Each row of a before or after table is a point. The points were changed in one or more steps. Then noise was added and the rows were shuffled. The steps act on how far a point lies along the listed directions, d1 being the first. Write out the steps. A step turns or swaps two directions, mirrors them in a line or flattens them onto one, adds a multiple of one to another, or multiplies one. Angles are multiples of 10 degrees, from the lower direction toward the higher: turns from -170 to 170, lines from 10 to 170 but not 90. Use the fewest steps. Two steps may share a direction if one is a turn and the other turns, adds or multiplies; they go together, in the order done. Otherwise the lowest direction goes first.

Directions:
(1): [ 61 -43 -13]
(2): [30 22 65]
(3): [-33 -58  35]
Before (14 x 3):
[[ 45 -43 -28]
 [ 22  43  32]
 [-31 -21 -12]
 [-24 -10   0]
 [ 62 -47 -24]
 [-44  -6  -5]
 [ 19  15  89]
 [ 37  37 -39]
 [  1 -23 -28]
 [-37  -5   9]
 [ 10  26   6]
 [-13 -32 -22]
 [ 51 121 -71]
 [ 28  65 -68]]
After (14 x 3):
[[-21 -29 -58]
 [ 29 -14  23]
 [-57  54  44]
 [  9  15 -24]
 [ 15 -24 -28]
 [ 12 -27 -21]
 [-36 -22 -69]
 [ 26 -23   2]
 [ 14  -7  29]
 [ 46  38 -23]
 [ 37   9 -25]
 [-26  37  19]
 [ 13 -14  13]
 [  1  15  11]]
Steps: mirror d1 and d2 in the line at 130 degrees; multiply d3 by 0.4

Directions:
(1): [-46 -25 -64   7  39  55]
(2): [-37   4  -3 -98  -4 -18]
(3): [ -4 -75 -21   5 -71 -12]
(4): [-71 -23  72  22   7   6]
(5): [ 53 -51  39 -33  29  50]
Before (12 x 6):
[[ 40  56 -25  41  36  24]
 [  2  -6   4   2 -16 -39]
 [ 88  16  13  13  23  22]
 [ 63   2 -15 -53 -17  11]
 [ 22  39  17 -22 -16   1]
 [-10 -29  15  16  -2  29]
 [ -3  36  57 -37  48 -23]
 [ 37  57 -23 -22  18 -37]
 [ 54  29   1  26  81  70]
 [ 12 -31  -9 -20  25  24]
 [ -7  -1  36  33 -25 -25]
 [ -8   0 -26  32  -5  24]]
After (12 x 6):
[[ 59 -34 -44 123 -37  30]
 [-10 -40  -1 -24  16  17]
 [ 10   1  14 -38 -48 -10]
 [ 97 -57 -64 108 -14  62]
 [  3  -3 -12  73   8  31]
 [ 29  34  31  52  12  -8]
 [-14   6  25  -7   1 -29]
 [ 41  16 -26 -99  -7 -49]
 [  6 -38 -18 -39 -54 -50]
 [ 79 -53  16  89 -40  14]
 [ 13  16   2  31  31  35]
 [-16 -45  30 -62 -47  -3]]
Steps: multiply d2 by 2.5; turn d3 and d4 by 110 degrees; multiply d5 by 0.7

Directions:
(1): [-27  18 -49 -13 -63 -84  20  10]
(2): [ 76  35 -49 -72   8  13  -8 -17]
(3): [-21  26  10   0 -67  54  26 -77]
(4): [ 44  -1   3  45 -58  -1 -88   8]
Before (10 x 8):
[[ -48  -30   -7   36   41  -19  -22   -6]
 [ -64   -4   -5  -28   82  -55   54   37]
 [  87   57  -36  -26  -16   25  -13  -16]
 [ -29  -38   17   -5   48    9   24   23]
 [ -14  -24    9   -2  102  -42   43   53]
 [  51   18  -37    8  -43   -9  -59   -5]
 [   9  -23   61   48   17   49   22    6]
 [ -27  -12    7    9  -10   22  -47   16]
 [  51   51  -52  -14 -103   31  -12  -53]
 [  42   49  -63  -17  -55   -7  -35  -33]]
After (10 x 8):
[[ -58  -14   22   23   65  -36    1   45]
 [ -27  -13   -2  -14    6   23  -18    8]
 [  56   22  -53  -24  -20  -11  -29   -8]
 [  37   60  -78  -22 -121   -4    6  -49]
 [  10  -23   60   36   27   53   38   10]
 [ -23  -50   27    8   50   24   12   26]
 [  43   57  -73  -27  -59  -14  -26  -36]
 [  88   52  -36  -17  -29   10  -25  -10]
 [ -50  -30   -6   20   52   -8  -11   -7]
 [  -6  -40   43   36  103  -11   -1   53]]
Steps: add 0.5 times d3 to d1; flatten d2 and d4 onto the line at 30 degrees

Directions:
(1): [-29  36  98  45 -15 -60  44  -8  -9   0  33]
(2): [ 54  52  35 -67   6   6  20  17 -78   9 -50]
(3): [ 11 -70  44 -50  73  -8   2  55   4 -11  54]
(4): [-62  -3  48 -80 -42  19 -39 -27  40  46 -12]
(5): [  7  -6 -35 -11 -58 -51 -53  26 -62  37  70]
(6): [-95  -9  -5   6 -13  46  10  42 -67 -55  -8]
Before (8 x 11):
[[ 46  -7 -47 -15 -11  23 -29 -25  46  50 -37]
 [  8  27 -29  -5 -40  -2 -12 -13 -48  19 -10]
 [ 54  15 -32 -28 -16 -15 -25 -20  20  44   0]
 [-15  16 -16  10 -24 -24  -5 -13  -6   1   1]
 [  7  -9 -30 -49   2  27 -25  17 -18  15 -19]
 [ 21  -6 -63  24 -10   0 -17  28 -39 -20  15]
 [-12  -1 -19 -38 -19  -7 -28   2   5  34   3]
 [-13   2  51 -90  18  35  10  48 -43  -9 -19]]
After (8 x 11):
[[  28  -45  -61  -20   16    5  -38    1   50   24   32]
 [  28  -34  -45  -36   24   25  -28   46  -21  -13    6]
 [  -2  -29  -31  -37   14   10  -21   14   15   14    7]
 [ -16   -1    6   -8   -3  -36  -10    9  -16    2   26]
 [  45  -28  -70  -59   29   49  -34   12   13   14  -36]
 [  36  -24  -15  -34    6  -18  -21   13  -27   30   31]
 [  21  -58 -124  -12  -12   51  -68    0   42   37   -3]
 [  57   39   33  -56   25   27   29  -11   20   18  -63]]
Steps: multiply d1 by 2; turn d2 and d6 by -60 degrees; turn d3 and d5 by -80 degrees; multiply d4 by 0.4

Directions:
(1): [-11 -50  31  -5  18 -26  32 -32 -10 -88 -62  44  46 -31]
(2): [-44 -40   2 -13  72 -45  17 -38 -13 -14  87 -54  -3   7]
(3): [ -21   42  -40   31  -29   -7  -10  -19 -121   -7   -5  -29   39  -20]
(4): [ 31 -37  -7   8  11  18  84  17 -58  16  -2  22 -92 -26]
(5): [ 35  38 100 -64 -20 -15   4 -29 -23   4 -22 -61 -21  -5]
(6): [-23  33 -53 -59  40 -27  69   5  16  55 -61 -17  35  11]
Before (9 x 14):
[[-33 -48  29  30  21 -41  17 -42 -79  -1  88 -23 -44 -34]
 [-25  12  -6  48 -60   3 -46 -26 -30 -67 -18  62  75  -6]
 [-22  -3  -4 -17  32 -20  49  -8  16 -18 -49  28  43 -28]
 [ -8 -55 -29  36  15   3  -2  27 102 -52 -34  81   6  -1]
 [ -6  15  29  -5  -9  22 -68  27  79  30  68 -23 -12  16]
 [  0  10  65 -36   6   4 -27  -7  77 -26 -52  19  43  22]
 [-58 -19 -78  -7  63 -16  61  12  46  73  36 -19 -23  35]
 [-62  39 -35  10 -13 -20 -28 -19  12  11  13 -17  64  46]
 [-67 -17 -55  20  54 -33  22  -9 112  17 -25  42 110  20]]
After (9 x 14):
[[  14   30   43  -67    7   17    3   33   83   73   19  -41  -41   16]
 [ -13   43    5  -35  -32  -23   74  -39 -110   -9  -85    7   45  -19]
 [  23  -64    5  -43   44   -9   93   20  101  -14  -66   53  -57   -6]
 [ -91   12  -49   14   45  -69  -15  -34  -36   30   63  -44   65  -11]
 [  -9  -58  -21   47   28   26   26   18   23   34   87    7 -103   13]
 [   2  -35   31   26   14  -10   28   -5  -12  -55    5   39  -18  -46]
 [   2   29   34   -1  -29    2   45  -16  -93   15   18  -41  -46    7]
 [  41  -71   86    7   26    6  122   -5    4    8    6   32 -112  -28]
 [  42  -25  114  -43    9   16   -1   -5   70  -29  -40   24  -27   10]]
Steps: turn d1 and d2 by 10 degrees; multiply d3 by 1.6; turn d5 and d6 by -150 degrees; turn d4 and d5 by -110 degrees

Directions:
(1): [-55  24  11  81 -52 -10 -54 -45 -32  42  22  64  -5  25 -65  28  20  51]
(2): [-67 -58  30 -47  29   6   3   0  92  80   7  31 -20 -20  14  -4  73   7]
(3): [-40   0   8  27  22 -16  39  97 -32 -65  21  74 -26 -13 -26 -75  37 -14]
(4): [  5   9   0 -29 -30 -37 -13  68  55 -42 -45 -24 -59  90 -23  50   8  63]
(5): [-48 -86  29  34 -67  41  22 -59   6 -85 -54 -17  -3  14  23  -8  19 -24]
Before (11 x 18):
[[  65   32  -26    9  -31   -8   18   24  -70 -120  -30  -54  -12   12
    25    7  -82  -20]
 [  38   27  -18  -29   36   11   -7  -20   29   61   11   -7    3   -7
    20    9    7   -1]
 [ -13  -13   12   -8  -32   14   -3  -96   31   47    0  -43   31   -9
    24   44    2   -3]
 [  62   26   -3   57  -23  -15   28   20  -76 -118  -17  -26   13    4
    -9  -39  -47  -21]
 [  24   12  -12   20    9    5  -26  -27   29   44    4   12   33  -12
    -1   21   15   13]
 [ -24   23    5    6   -5    1  -30  -39  -26   25   32   16   25  -45
   -13    8    0  -44]
 [  29   24   -5   40  -17   -5   23   52  -43 -113  -30  -12  -32   37
   -34  -13  -32   31]
 [ -45  -56    8  -36   10   18    9  -43   44   55   10   -4   11  -35
    11    2   34   -1]
 [   6    7   -1   25  -26    5  -25  -26  -19   -5  -10   -9   -5   11
   -19   21  -33    4]
 [ -20  -34   10  -23   15   22   -6  -25   20   63    9   23   14  -36
    29  -22   14  -11]
 [  29   51  -13   26  -13    7   -8    1  -27  -71  -22    1  -19   40
     8   14  -28  -19]]
After (11 x 18):
[[  31   49  -17   18  -10    0    3    3  -20  -81  -27   -6  -17   36
    17    9  -32  -25]
 [  79   28  -11   34   -7  -17   37   36  -65 -120  -17  -37   18   -4
    -3  -48  -48  -25]
 [  19    6   -2   28   -4    5  -33  -34   24   41   -2   21   32   -9
     0   21   12   13]
 [  37   24   -9   26   -6   -3   29   60  -39 -120  -36  -19  -32   29
   -25  -12  -34   20]
 [ -11  -32   12  -21  -32   16    9  -96   37   28  -14  -67   34  -13
    37   41    3  -13]
 [  83   51  -35   -6   -7  -18   15   42  -71 -109  -22  -56  -14    6
    26    3  -92  -15]
 [  17   50  -20   -3   26   -4  -27  -31   14   90   35   22   -2    2
    -7   25   10   19]
 [ -29   15    7   10  -11    4  -23  -45  -24   17   21   15   24  -43
   -15    8    0  -39]
 [ -19  -30    5  -23   15   22  -14  -30   27   63   13   18   16  -35
    20  -22   19   -6]
 [ -33  -56   -1  -48   19   18   10  -39   47   50    0  -14   10  -37
    22    2   31   -6]
 [   7   -9    2   19  -28    5  -14  -31   -7  -23  -20  -23   -1    6
    -4   16  -31   -4]]
Steps: multiply d5 by 1.6; turn d1 and d5 by 40 degrees

Directions:
(1): [-19 -73 -19 -11 -60  30   8  67 -12 -57  -5  60  72  26 -80  -1  27 -76
   0  16 -38 -25  15 -44]
(2): [-84 -47  13 -21 -83  81 -28 -64 -10  61  -7 -23  30  35  50  12 -36  26
  32  -7 -38  24  54  19]
Before (9 x 24):
[[  -1  -22   -7  -10  -32   14   -3   33    6  -34    1   41   39    6
   -46   10   20  -49    2    6  -13  -18    0  -30]
 [  -6  -16   -3   10  -18   17   -7    2   11   -1   -4    0   20   -4
     6   16   -3   -9    8    8  -12    6   16  -10]
 [ -36  -48  -13   -8  -32   30  -10    5  -10    8   -6   -4   46    4
    -4   12  -22  -16   10   11  -32   10   30   -6]
 [ -44  -13    9  -19  -22   40  -24  -38   -7   23  -19  -12   21   17
    39   20  -21   18   24   -5   -6   16   38    7]
 [ -73  -51   -9  -29  -81   56  -10  -17   -1   15   -3    2   58   33
    -5   16  -14  -23    4    8  -47   -3   40  -25]
 [  63  -12  -14   24   19  -39   38   98   22 -121   -7   49    3  -14
  -105  -10   49  -65    2   20    4  -36  -43  -63]
 [ -55  -56  -10    0  -61   51  -11   15   -4   11   -4   26   35   32
   -30   17   14  -41    3   17  -26    6   28  -21]
 [ -53  -73    9  -39  -97   68    5   -2    1    5  -28   24   56   24
   -18   16    2  -27   40   -7  -39    5   39  -11]
 [ -30  -76  -27   -9  -49   46    2   35   -9  -21   13   49   57   28
   -43   21    0  -49    4   12  -35  -12   21  -18]]
After (9 x 24):
[[ -4 -39 -21  -2  -6   1   2  41  -7 -27  -4  15  45  -7 -38   7  -5 -40
   -4  17 -22  -6   9 -21]
 [ 41  23  -5   4  20 -28   7  37  15 -42   5  31   4 -16 -42   7  24 -36
  -12   4  15 -20 -27 -25]
 [  7 -13  -8  14  -7   4  -1  17  11 -15  -3   7  19  -8  -7  12   5 -18
    4   8  -7   1   8 -17]
 [ 36 -31 -33   8  21 -20  21  72   1 -55  17  56  22  -2 -66  12  20 -54
  -19  15  -3 -26 -21 -25]
 [  9 -54  -6 -25 -46   9  29  66   7 -59 -23  56  50   2 -78   6  38 -68
   15   2 -18 -20   1 -37]
 [ -2 -31 -18  12 -12   1   7  60   0 -32   0  44  19  10 -66  10  40 -62
  -18  24  -5 -11  -6 -35]
 [-37 -40  -4 -19 -34  39 -16   8 -10 -15 -21  22  50  23  -8  17   1 -24
   18   4 -17   1  34 -17]
 [ 97  77   7  39  99 -85  35  35  37 -69   0 -13 -82 -48 -26 -13  25  18
   -3   4  52 -11 -69 -18]
 [-18 -41 -25 -19 -41   8  11  48   1 -46   0  37  59  16 -67   7  19 -66
  -18  17 -32 -29   6 -52]]
Steps: turn d1 and d2 by -60 degrees

Directions:
(1): [ 49  94   9   2 -10 121   9 -38 -24 -48  59  23  22  16 -18 -74  -9 -36
  17 -12  30 -80 -11  15  44 -16  13  49  -9  -6 -18  39]
(2): [ 62  30  58 -34   8 -34 -40  63  -6 -36  13  21 -34 -49  49   2  11 -21
  72 -31  13   7  60 -84 -21  55  14  68  72  16 -20 -36]
Before (12 x 32):
[[-63 -71 -18   3   5 -62   4   5  12  44 -25 -20  -3  -5   3  41  15  30
  -49  35 -15  49   0  14 -13  -9  -6 -43 -28   4   6 -25]
 [ -5 -37  17 -15   1 -49  -2  23  14   2 -16   0  -9 -29  28   8  12   9
   20   0 -15  27  26 -26 -18  21   4  15  31   5  -7 -19]
 [-41 -50 -21   6   6 -69  -6  -3  10  23 -36 -15  -1  12  -5  38   9  30
  -21  10 -13  37 -12  10 -25 -10 -22 -35  -1  -2  19 -13]
 [ 42  36  31 -14  -7  19 -16  16   1 -29  13  21  -3  -9  19 -19  -6 -15
   44 -15  23 -26  19 -29   7  17  -1  36  15   4   6   7]
 [ 44  57  19  -9   3  51   3  -3 -10 -35  32   7  19  -8   5 -38 -15 -18
   20 -16  33 -36   4  -8   7  19  11  33  18  -4 -17   8]
 [-39 -73   4  -1  -7 -73   4  25  13  22 -28 -22 -21 -18  11  59  18  14
  -12  12 -17  67  10 -13 -38   8  -3 -22  19  12  18 -20]
 [  1  -1  22 -12   4 -30 -10  14  -5 -15   8   0 -22 -10  12   3 -14   6
   27   3   1   0  27 -20  -2   6   4  14  24   5 -12 -17]
 [-27 -41 -16   7   7 -18  19  -7   4  27 -41 -12  10  11 -30  34   8  16
  -35  27 -29  31 -19  19 -14  -2 -16 -27 -18 -12  28  10]
 [-49 -77 -18   2   7 -69 -10  28   8  42 -41 -11 -15 -13  -4  54   5  33
  -26  11 -10  50  -9  17 -23   7 -10 -34  -3 -14   8 -14]
 [ -9  -3   6  -7  11 -21  10   1  10 -10 -10   3 -11   4  16   5   3   5
   15   0  -9  15   6   0 -13   3  -9  13  -1   7 -20 -12]
 [ 22  16  16 -12  -3   5  -6  28 -12 -17  14  14  -6 -21  16  -3   9 -15
   28   2  -2  -1  15 -22   7  18  -2  30  27   6 -10   5]
 [ 15  16   5  -8  12   4  -3  -4 -10  -4 -12  18  -3  -3  20  15  11   4
   19 -16   4 -12  12 -11  -1   4   3  26  10  -4  -5  -4]]
After (12 x 32):
[[  33   16   24  -15   -7   -1  -15   33  -14  -25   22   16  -14  -27
    29    2   12  -18   39   -3   -2   -2   29  -30    0   29    0   42
    41   11  -14   -5]
 [ -10   -7   19  -12    5  -28   -8    8   -4  -13    7   -2  -19   -7
    10   -1  -16    6   21   10    0    5   21   -6    1   -2    0    9
    11    2   -9  -12]
 [ -59  -53  -47   23   -1   -5   36  -40    4   46  -49  -25   30   33
   -54   31    4   24  -77   46  -34   27  -49   58  -12  -29  -23  -60
   -56  -22   37   30]
 [  73   50   50  -29   -3    6  -34   41   -3  -43   25   23  -23  -30
    42  -23   -4  -28   68  -29   32  -20   47  -63   -2   49    8   65
    50   17   -2   -3]
 [ -22   -7   -4    1   10  -11   14  -14    9   -5   -8    1   -8   14
     9    4    7   12    7    3  -12   11   -2   11  -10   -7  -12   -3
   -11    3  -13   -6]
 [  18   17   13  -10    7   -2   -7   -4  -10  -11  -11   19   -9   -9
    21   12   10    2   26  -23    5  -11   17  -21   -6   11    1   33
    20   -4   -5   -8]
 [-102 -105  -56   33  -14  -40   44  -36   19   60  -40  -42   12   37
   -37   57    7   36  -81   35  -31   57  -54   69  -18  -52  -20  -93
   -52   -3   40   15]
 [-119  -98  -75   38   -2  -34   45  -57   15   77  -36  -38   30   35
   -41   38    6   48 -116   63  -27   45  -55   92    1  -62  -20 -108
   -95  -10   23    8]
 [ -33  -53  -13    5   -3  -32   18   -6   14   18  -18  -14    9   -3
     8   12   10   20  -15   16  -25   26   -3   17   -2   -7   -1  -18
    -7   -7    5    0]
 [ -88  -73  -61   32   -1  -38   23  -54   16   47  -44  -33   27   50
   -45   36    0   46  -75   37  -26   27  -63   79   -9  -52  -32  -87
   -60  -17   32   15]
 [  88   81   64  -32    4   26  -26   44  -16  -63   46   20   -3  -44
    43  -36   -8  -34   72  -38   46  -34   46  -73   -8   59   19   82
    73    2  -29  -18]
 [-109 -111  -76   33    4  -34   30  -32   17   82  -53  -36   21   36
   -51   52   -6   59  -97   38  -20   45  -70  101   -6  -50  -24  -98
   -75  -30   30   20]]
Steps: add 1.5 times d1 to d2

Directions:
(1): [-39 -62 -13  32 -15  -4  22  -4   3 -47  25  15 -16 -56   4  -1 -26 -28
 -29  85 -18 -15 -64  34 -50  16   4 121  26 -38  31   3  30 -59  -2 -14
 -97  -3  18  15  -8 -20  -8  76  -3  11 -12  82   7 -23  15  39  54  31
 -56 -11 -66  11 -50  20  58  52  25  -3]
(2): [-44  10   4   0 -15 -47  22 -30  24 -57  47  -7 -78 111   2  -3 -61 -49
   1 -57  36 -12 -12   6   0  34  10 -47  -4   8  39 -27 -15  -1 -70  67
 -14 -58 -32  56   5  27 -66  -3  -1 -45 -36  -1  -8  11  12  16  17  62
 -50   1 -40 -19 -13 -74  15 -92  42  50]
Before (10 x 64):
[[ -14   10    1    1   15   -4   -6   -9   14  -17   20   -7  -55   49
   -10    3  -33  -31  -13  -46   21   -5    0    1   15   13   -3  -34
   -14    6    8   -6   -4   13  -23   19   -4  -35  -14   33   15   15
   -25  -13    2  -12  -13  -11   -1   17   12   14    3   17  -16   -5
   -12   -4   -6  -24   -6  -45    0   22]
 [  30  -59  -11   18   -5   43   -9   27  -31   38  -36   11   63 -121
    10   -4   33   27  -12   84  -45  -10  -24    6  -33  -16   -6   80
     4  -24  -24   15   23  -26   45  -47  -38   42   29  -24    3  -37
    45   41   -1   42   18   46    4  -18  -13   17   14  -24    7   -2
     5   17   -1   86   -2   92  -19  -49]
 [  23   33    5  -12   17    8  -27    2   -6   46  -24   -6   30   -4
    12   -3   45   23   22  -26  -21   22   34  -20   21  -26  -10  -39
   -11    6  -27    7  -11   35   23  -13   53   21   -9  -21    6   -1
    20  -37    9    7   19  -47   -2    8   -1  -36  -43  -39   42    3
    46    0   21   15  -27  -10  -36  -18]
 [  -7   -7   -9   16  -10  -23   12    5   16  -11    9   -1    1  -14
     4  -10   -5    5   -9   31   10    1  -13   -7  -21   11   10   14
   -15  -20   14    8   -6  -18   -7   -3   -8    6   12    6    6   -7
    -4   20   -4    2    0   24    5   -2    8   15   25   -2  -10  -13
   -20   -4   -9    0   -3   12    0    8]
 [  38   34   -3  -17    7    3  -18    2    0   30  -24   -5   21    9
   -10    3   28   27    9  -28   15    1   46  -17   33  -21    9  -41
   -22   16  -12    0  -16   17   10  -11   51   11    3  -15    3  -12
    23  -25    9   10   12  -27   -7    2    1  -37  -29  -17   31   10
    36   -2   11   -8  -16   -8  -25  -11]
 [  -9  -11    3   -2  -12   13   19    5    9  -28   16    6   -9    7
    -1    9   -7  -14   -7    6    0  -10  -22  -12   -7   11   14   27
     1  -17   11  -16   -9  -21   -2   14   -8   -4   -5   18  -11   -2
    -9   34   -3    6  -20   22  -11   -1    5   20   14   21  -23  -17
    -7    1   -2  -12   14  -11   15   14]
 [  31   -8  -14    4   13   20  -19   17  -11   39  -41   -8   38  -76
   -19    3   48   19    0   33   -6   32   25    1    1  -29   -6   31
    -3  -10  -30    4   17   -5   42  -49    9   31    8  -29  -10  -19
    37   -3  -13   22   23  -15   28    4   -9  -25  -18  -25   37    1
    33    5   25   53  -20   63  -33  -36]
 [   6  -21   -6   10    9   13  -10   15   -5    7   -8    5   20  -54
    -8   15    1   16  -13   40  -14    3   -5    8  -21   -5   -1   63
    10  -27   -6    4   30  -27   45  -27  -20   21   14    0    3    2
    16   35   -2   14    4   25   11    1   11   19   11  -31    9   -5
    -3    8  -15   38   17   46   -1  -12]
 [  40   40  -10  -26   13    6  -12   -2    1   20  -15  -14   21   53
    -4    5   22   23   26  -64   12   21   47  -12   52   -2  -11  -80
   -26   36  -37   -2  -30   31   -2   20   89    7  -15   -9    7   21
     8  -54   -2  -18    8  -56  -22   19   -8  -38  -48  -11   31   14
    35   -6   43    0  -39  -43  -23    0]
 [   2  -19  -21    3   -6    0    4    1    4   -9    6    4    4  -53
   -12   -4    2   10    4   66  -18    3  -10    7   -8    6  -10   82
    27  -21   10    7   29  -31    4  -33  -26    6   15    4  -30  -22
    21   32    5   11    4   45    1  -11   10   14   23   -7  -13   -9
   -24   11  -27   11   14   41    2  -16]]
After (10 x 64):
[[-15 -11   3  -3 -15   7  22   0  11 -35  22   7 -19  24  -1   8 -16 -21
   -8  -4   5 -13 -23 -10  -8  16  15  19   0 -15  15 -20 -12 -20 -12  24
  -11 -11 -10  26  -9   2 -17  33  -4  -1 -28  22 -11   0   9  20  16  32
  -31 -18 -12  -1  -3 -22  14 -26  21  21]
 [-11   9  -1   1  16   1  -7  -9  12 -12  15  -5 -50  41 -10   4 -29 -26
  -14 -42  16  -4   3   1  14  11  -3 -29 -14   7   3  -3  -3  14 -17  14
   -3 -28 -12  28  15  12 -19 -12   1  -8 -12 -12   1  15  11  13   2  12
  -12  -6  -8  -3  -5 -17  -8 -36  -6  16]
 [-14 -14 -21   5 -11 -13  12  -9  10 -26  20   0 -20 -19 -11  -5 -16  -7
    6  47  -6   2 -15   8  -7  16  -7  67  26 -18  22  -3  22 -33 -17 -13
  -30 -12   5  21 -28 -11   0  30   5  -2  -6  44  -3 -10  15  18  28  11
  -30  -6 -37   5 -29 -12  19  14  16   0]
 [ 50  32  -4 -18  11  19 -23  11  -7  47 -40   0  45 -26 -11   5  49  39
    9 -10   2   3  51 -20  31 -33   7 -26 -21  12 -26   8 -12  17  30 -30
   54  29  12 -33   2 -22  44 -26   8  25  24 -27  -3  -2  -2 -42 -33 -36
   45  10  47   5  14  15 -21  21 -38 -27]
 [ 40  28   4 -13  22  25 -34  12 -16  66 -42  -5  57 -43  12  -1  65  39
   21  -6 -33  26  39 -23  23 -38 -16 -23  -9   2 -40  16  -6  34  48 -37
   59  39   0 -40   5 -10  43 -34   8  22  34 -46   0   4  -5 -40 -48 -62
   60   2  61   6  27  42 -29  22 -51 -37]
 [ 63  33 -13 -26  21  32 -23  12 -12  50 -42 -11  61  -7  -7   6  54  49
   27 -36  -9  27  52 -15  54 -20 -15 -54 -24  32 -57  13 -23  32  34 -16
   97  38   1 -38   3   6  44 -52  -1   7  29 -57 -18  12 -14 -45 -58 -43
   57  14  57   5  49  41 -47   5 -46 -24]
 [ 15 -56 -10  16 -12  31  -2  19 -23  19 -19   7  37 -86  11  -6  14  10
   -9  66 -32 -14 -30   8 -34  -6  -3  63   3 -21 -11   4  15 -26  26 -27
  -44  24  20  -5   4 -26  24  42  -2  27   7  47   1 -15 -11  22  16  -5
   -8  -2  -9  13  -4  63   3  62  -3 -31]
 [-13  -6  -9  17 -13 -31  14   1  18 -20  17  -1 -10   0   4  -9 -15  -3
   -9  25  16   0 -14  -6 -20  15  12   7 -14 -19  20   5  -9 -16 -16   6
   -9  -2   9  12   6  -5 -16  21  -5  -3  -7  25   7  -1   9  18  28   9
  -17 -14 -27  -7 -12 -11   1  -1   5  15]
 [ 33  -7 -14   2  13  21 -20  19 -13  42 -43  -8  41 -81 -22   2  47  21
   -1  34  -8  33  26  -1  -2 -32  -5  35   0 -11 -30   6  17  -5  46 -52
   11  32  11 -32 -12 -19  40  -4 -11  24  23 -15  28   5  -9 -25 -21 -28
   40   1  32   4  25  54 -18  67 -32 -37]
 [ -5 -19  -4   7   5   4  -5   7  -1  -6   2   3   2 -29  -5  16 -11   6
  -11  27  -5   0  -5   9 -18   2   1  55  10 -25   3   0  27 -28  32 -11
  -22  11   7  13   5   7   3  34  -4   6  -4  25  10   3  16  22  16 -16
   -2  -5 -14   5 -17  23  20  28  10  -1]]
Steps: add 0.7 times d1 to d2
